Every row gives one point. Each copy is the shape, with its points in the same order, turned, moved and blurred by noise. Say if it was mirrored as well.
(in the rows, 128 means zero)

Shape (8 x 2)
[[135 144]
 [145 112]
 [ 85  95]
 [215 156]
 [179  48]
 [ 60 105]
 [134 137]
 [126 156]]
Copy 1 (8 x 2)
[[118 154]
 [132 125]
 [187 151]
 [ 47 111]
 [142  55]
 [198 171]
 [125 148]
 [114 171]]
Copy 1 is: mirrored
Copy 2 (8 x 2)
[[161 123]
 [115 112]
 [121 185]
 [139  33]
 [ 55  94]
 [134 203]
 [142 122]
 [170 131]]
Copy 2 is: only turned
Copy 3 (8 x 2)
[[134 138]
 [153 112]
 [ 97  75]
 [207 182]
 [216  70]
 [ 88  74]
 [143 135]
 [130 153]]
Copy 3 is: only turned
Copy 4 (8 x 2)
[[150 128]
 [121 131]
 [132 192]
 [120  53]
 [ 43 137]
 [152 208]
 [142 128]
 [167 128]]
Copy 4 is: only turned

Shape (7 x 4)
[[ 92 139 102 204]
 [115 194 185 162]
 [ 68  63 114  99]
 [ 81 132  90 107]
 [119 149 131 110]
 [130  77 172  48]
 [175 127 146 134]]
Copy 1 (7 x 4)
[[ 79  96 101 196]
 [140 122  31 139]
 [ 64 207 162 142]
 [109 189 127 193]
 [141 160 109 150]
 [131 217 150  74]
 [165 120 130 123]]
Copy 1 is: mirrored
Copy 2 (7 x 4)
[[178  78  63 134]
 [195 182  71 161]
 [ 51 107  80 119]
 [112 123  85  81]
 [133 157 107 117]
 [ 44 181 136 149]
 [146 141 151 164]]
Copy 2 is: only turned

Shape (12 x 8)
[[155  76  37 116 158 125 129  87]
 [128 119 165 147 177  73 171 150]
 [170  94 128 151 121  45 202 181]
 [167 186 162 128 169 166 184 152]
 [ 76 112  37 104  66  69 133  85]
 [116 152 140 167 104  99  75 118]
 [133 134 116 185  58 103 201 115]
 [ 80  72 141  68 118 106  81  74]
 [182 200 140  82 125  65 118 135]
 [118 166 155 120 162  95 190 101]
 [ 94 116  84 146 167 113 147 101]
 [ 46  68  60 117 123  84 167 144]]
Copy 1 (12 x 8)
[[ 55 118 152  85 178 172 115  93]
 [174 104 144 120 106 114  70 144]
 [179  94 148 163 165  84  77  85]
 [134  85 183 146 108 102 152 207]
 [ 48 118  64 117 110 140 130  29]
 [155 107  89 138  90 201 155 119]
 [153  94 136 126 115  85 183  60]
 [ 99 137  26  58 133 169 108 138]
 [115  29  88 180 125 154 114 169]
 [126  64 134 105  81  98 104 151]
 [ 92 128 151  91  93 153 105 108]
 [ 81 184 105 113 102 110  75  61]]
Copy 1 is: mirrored
Copy 2 (12 x 8)
[[137 125  79 165  95  34 103 178]
 [127  72 187 127 135 134 167 178]
 [171  31 178  92 104 136 111 201]
 [ 59 106 106  90 115 164 170 176]
 [179  95 138 121 107  18 103  60]
 [165 144 155 166  96 151 161  86]
 [126  34 152 122  68 138 107 107]
 [184 122  95 170 205  77 147  92]
 [182 116 117  61  92 138 211 138]
 [ 94  61 142 102 134 106 192 144]
 [ 97  99 155 163 114  69 136 138]
 [143  96 180 138 161  41  73 122]]
Copy 2 is: only turned
Copy 3 (12 x 8)
[[194  95  81  54 149  75 119  97]
 [135 174 136 127  91 129 178  89]
 [183 171 141 120  24  93 155 113]
 [140 136 130 145 140 132 220 188]
 [121 117 109  14  94  58  51 128]
 [100 143 129 156 139 101  75 124]
 [101 114  91 123  32  72 139 158]
 [106  84 187  58 158  96  87  61]
 [143 187 189 124 146  55 137 174]
 [ 93 166 136  94 121 101 196 130]
 [129 134  80  71 133 117 133 102]
 [141 129 109  11  63 146  90  95]]
Copy 3 is: mirrored
Copy 4 (12 x 8)
[[209 147 100 162  72 164 125 139]
 [ 87 162  90 164 165 119 162 114]
 [107 126  47 180 155 121 225 121]
 [ 78 130 177 110 154 167 163  83]
 [227  92  33 111 148 162 120 180]
 [130 134 103  68 133  74 125 154]
 [172 114  68  84 185 133 208  93]
 [184 105  99 160 156  87  43 153]
 [ 60  57  84  97 104 143 127 135]
 [ 93 138  90 126 180 169 119  93]
 [169 177  98 129 143 162 115 143]
 [198 154  72 174 194 165 139 197]]
Copy 4 is: mirrored

Shape (15 x 11)
[[186 153 106 100 139 117 146 110 101  89 163]
 [118 140 141 138 112 177  81 117 101 123  57]
 [ 42 105 128 128 173 149 170 166 157 133 123]
 [102 172 110 118 131  93  30 165 163 169 217]
 [129 206 129 137 121  82  93 131 149 141  60]
 [138  86 114 111 127 126 105  73 123 158 160]
 [141 202 119  93 115  66 115 101  86 205 143]
 [ 81 208 107  61 160 149 107 133 130 116 116]
 [142 146 119  86 131 140 128 150  99 104  52]
 [ 70  25 129  88  84 117  75  86  92  66 151]
 [132 138 220  66 117 152 101 124 131 139  72]
 [167 112 119 145 194 112  56 118 140 105 126]
 [179 113  71  79 134  91 162 135 121  97 139]
 [136 129 205  85 108 113  67 139  76  97  92]
 [113 126  89 120 155 147 138 116 103 210 106]]
Copy 1 (15 x 11)
[[ 99 116 138 102 186 113 159 180 194 126 183]
 [157 112 119 129 111 203 148 107 158  80 125]
 [197 121 109 118 141 115 127 158  42 139 136]
 [113  31 122  81 193  95 105  65 163 189 122]
 [ 79 113 189 123 103 149 132  76 150 122 158]
 [125  96  63  61 125 143 136 138 164 157 164]
 [ 79  77 118 134 104  69 153  94 203 172 188]
 [195  62 196 139 137 118 116 129 156 138 183]
 [126 103 164 131 119 165 146 158 141  68 160]
 [140  67  18  92 176 216 135 136  99 117 211]
 [135  97 103 133  96 136  72 116 162  35 143]
 [130 112 131  16 178 139 151  96 152  94 154]
 [ 69  97 141  91 166 131 166 219 135 136 198]
 [106  84  92 139 157 150 135  82 162  39 178]
 [142 107 112 100  73  88 174 142 149 142 125]]
Copy 1 is: mirrored
Copy 2 (15 x 11)
[[145 166  75 150 131 150 106 142 127 182  89]
 [122 169 199  97 111 150 115 136 139  92  98]
 [163 111 189 104 142  92 119  68 112 170 187]
 [122 160 107 126 124 155 163 219 114 157 248]
 [165 124 165 134  43 153  83 183 127 109 146]
 [ 99 162 126 132 104 134 182 125 164 184 129]
 [156 185 134 189  54 209 119 156 159 180 169]
 [155 194 161  93 105 125  52 157 121 184 166]
 [186 158 180  95 103 150  97 137 121 150  78]
 [ 86 139 111   7 134 179 189  91 170 173 118]
 [154 134 219 103 131 150  99 172 214 154 104]
 [ 84 112 141 127 120 132 146 192  88 163 106]
 [186 144  77 122 107 134 140 131 113 202  85]
 [140 129 183  79 143 222 111 177 176 145  96]
 [148 185 192 165  82 131 160  95 117 169 148]]
Copy 2 is: only turned
Copy 3 (15 x 11)
[[102 106 170 124 166 166 163 172 143  62 139]
 [194 123 108 198 132 143 147 157 140 152 112]
 [ 70 105  84 112  83 105 155 131 144 176  78]
 [ 96 159 129 157 128  13 113 101 139  42 146]
 [185 106  97 149 165 119  77 129 166  83  76]
 [121 118 135 121 146 110 136 164  87 124 189]
 [167  81  74 110 173 100 137 130 120  18 152]
 [121 121 104 158 170  94 181 140 122  87  42]
 [154  70 128 168 174 161 161 135 156 135  88]
 [112  64 197 190  83 111 136 149  29 160 159]
 [208  65 140 145 147  74 168 185 158 152 101]
 [ 89 129 143 188 171 110  88 190 163 122 151]
 [ 80  77 174 110 185 172 145 123 136  98 139]
 [187  39 164 203 125  96 150 177 151 111 122]
 [128 114  43 121 163 127 162 126 123 133 159]]
Copy 3 is: mirrored
Copy 4 (15 x 11)
[[150 127 142 126  49 105 101 116 144 134 180]
 [135 104 128 190 154 162  90 164  91  81 136]
 [155 108 101  69 209 137 129 110 166  92 166]
 [ 91 176 153 145 181 137  91 100 143 243 191]
 [ 64  79 146 170 154  94  72 162 109 123 193]
 [123 147 112  98  93 137  97 106  82 149 112]
 [ 59 106  94 154  90 112  87  80  81 166 212]
 [151 110 138 154 167 124  27  93 141 115 215]
 [163  74 112 155 122 129  82 175 108  94 185]
 [143 185  83  52 106 222  48 182 122 129 115]
 [139  52 169 132 140 199  73 140  58 105 169]
 [145 182 174 120 137 101 113 167  79 142 161]
 [171 100  95  95  56  76  95 151 141 156 171]
 [121 106 152 136 111 215  85 191  83 115 204]
 [137 108  63 149 153 104 125  84  82 126 157]]
Copy 4 is: mirrored
